Every row gives one point. The last column is the point's height on a tilted bowl or saddle (a function of degree 2), plus a little noise. Count its main directions that bend up, bend down and stay straight.

Points, 10 rows:
[[-25 -27 -37]
 [ -6  29 -20]
 [-45 -32 -38]
 [ -6  20 -28]
 [ 28   1  -6]
 [ 46  16   9]
 [-26   8 -27]
 [-51  57  74]
 [-12 -56 -19]
 [-50  16   4]]
Directions: 1 up, 0 down, 1 straight

Points (10 x 3):
[[ -2  -4   8]
 [-18  -7   3]
 [ 32   1  24]
 [-33  58  56]
 [ 34  42  48]
 [ -3 -29  12]
 [-21 -21   0]
 [ 58  46  58]
 [ 52   9  33]
 [-51   4   0]]
Directions: 1 up, 0 down, 1 straight

Points (10 x 3):
[[-28  37  30]
 [-26  36  32]
 [-16  33  35]
 [  5   3  29]
 [-14  86  53]
 [ -1 -22  21]
 [ 37 -51 -14]
 [-21  17  30]
 [ -8  52  44]
 [-17 -16  22]]
Directions: 0 up, 1 down, 1 straight

Points:
[[-31  32 -18  21]
 [ -9 -18  44   7]
 [ -5 -55   5   7]
 [ -7  23  15   4]
 [ -1 -50  27   2]
 [ -8  -9  44   6]
 [ 50  30   2  24]
 [-41 -26 -14  32]
 [-41  36 -70  69]
 [-52  14 -37  43]
 [ 36  16 -60  69]
 [-36   3  14  17]
 [-37 -26 -28  36]
 [ 11 -38  28  -4]
 [ 48 -29 -37  31]]
Directions: 2 up, 0 down, 1 straight

Points (18 x 4):
[[ 68  34  -7 -33]
 [  6   3  44 -27]
 [ 36  10  69 -54]
 [-29  28  33 -38]
 [-42  14   1 -37]
 [-32  54 -44 -59]
 [-23  71  29 -53]
 [  0  -4 -30 -14]
 [ -2  37  31 -28]
 [ 10 -17 -16  -7]
 [ 17 -68 -27 -23]
 [ -9  19 -32 -23]
 [-31   5 -51 -43]
 [ 31  30  11 -17]
 [ 43  -5  27 -14]
 [ 29  33  29 -23]
 [ 19 -60 -25 -18]
 [ 12 -10  19 -12]]
Directions: 0 up, 3 down, 0 straight

Points (18 x 4):
[[ 35  -1  11  15]
 [ 10  51  25   2]
 [-15  -2 -40  23]
 [ -3 -12 -22  32]
 [ -8 -50 -21  48]
 [  9  62 -17 -23]
 [-13  32  23   0]
 [ 25  28   7   4]
 [ -8 -12  78 -38]
 [ 13 -22 -38  61]
 [ 26  26 -46   7]
 [-17  24   9  -1]
 [  8  17  16   8]
 [ 48   5  18   4]
 [ 51 -82  64 -68]
 [ 10  -4   0  21]
 [ -4 -23 -54  64]
 [ 23  69  46   7]]
Directions: 1 up, 2 down, 0 straight

Points, 22 rows:
[[  4 -54  13  10  19]
 [ 40  13  30   8 -45]
 [-62   3  51  -9  13]
 [ 25   4   0 -38 -10]
 [-34 -37 -29 -44  45]
 [-22  29  21  38  -5]
 [-22 -39 -20 -13  25]
 [ 15 -28 -24   1  22]
 [  3 -56 -14  44  31]
 [ 27 -32 -21 -34  30]
 [ -7   5 -41 -50  40]
 [ 46 -65   0 -31  42]
 [ 89  35 -70  -2  76]
 [ 14 -14  10  12  -8]
 [-41  17 -30  -8  20]
 [  4  -4  -7 -23   3]
 [ -7  -2 -53 -10  32]
 [-16  13 -15  58  12]
 [ 46   2  -2 -46 -11]
 [ 53  49   9 -33 -50]
 [-49  18 -16  58  15]
 [-12 -37 -45 -37  49]]
Directions: 3 up, 1 down, 0 straight

Points (24 x 5):
[[ -45   37   10   -6  -35]
 [  -8   11  -74   27   17]
 [  62   21    4   18    7]
 [ -34   -1  -12  -14    8]
 [ -23   93   25  -11 -109]
 [  26    2    2  -14    3]
 [  17   27   46   32  -15]
 [ -42   19  -12   11   -5]
 [ -36   16   -4  -19   -8]
 [  90   14  -29    6   -3]
 [  -2   26  -20  -31  -18]
 [  -7   21  -45   13    0]
 [ -24   24   13  -30  -21]
 [  18  -12   52  -19   14]
 [  19    5    2  -75   15]
 [ -40  -25   11   24    0]
 [  26  -44   -5  -46   40]
 [  -3  -14  -51   21   16]
 [  13  -35    3   11   12]
 [  13  -33    3  -14   19]
 [  28   47   26    1  -28]
 [ -73  -37   -2   -3   28]
 [  43   64  -60   -5  -61]
 [ -55   65  -15  -29  -55]]
Directions: 2 up, 2 down, 0 straight
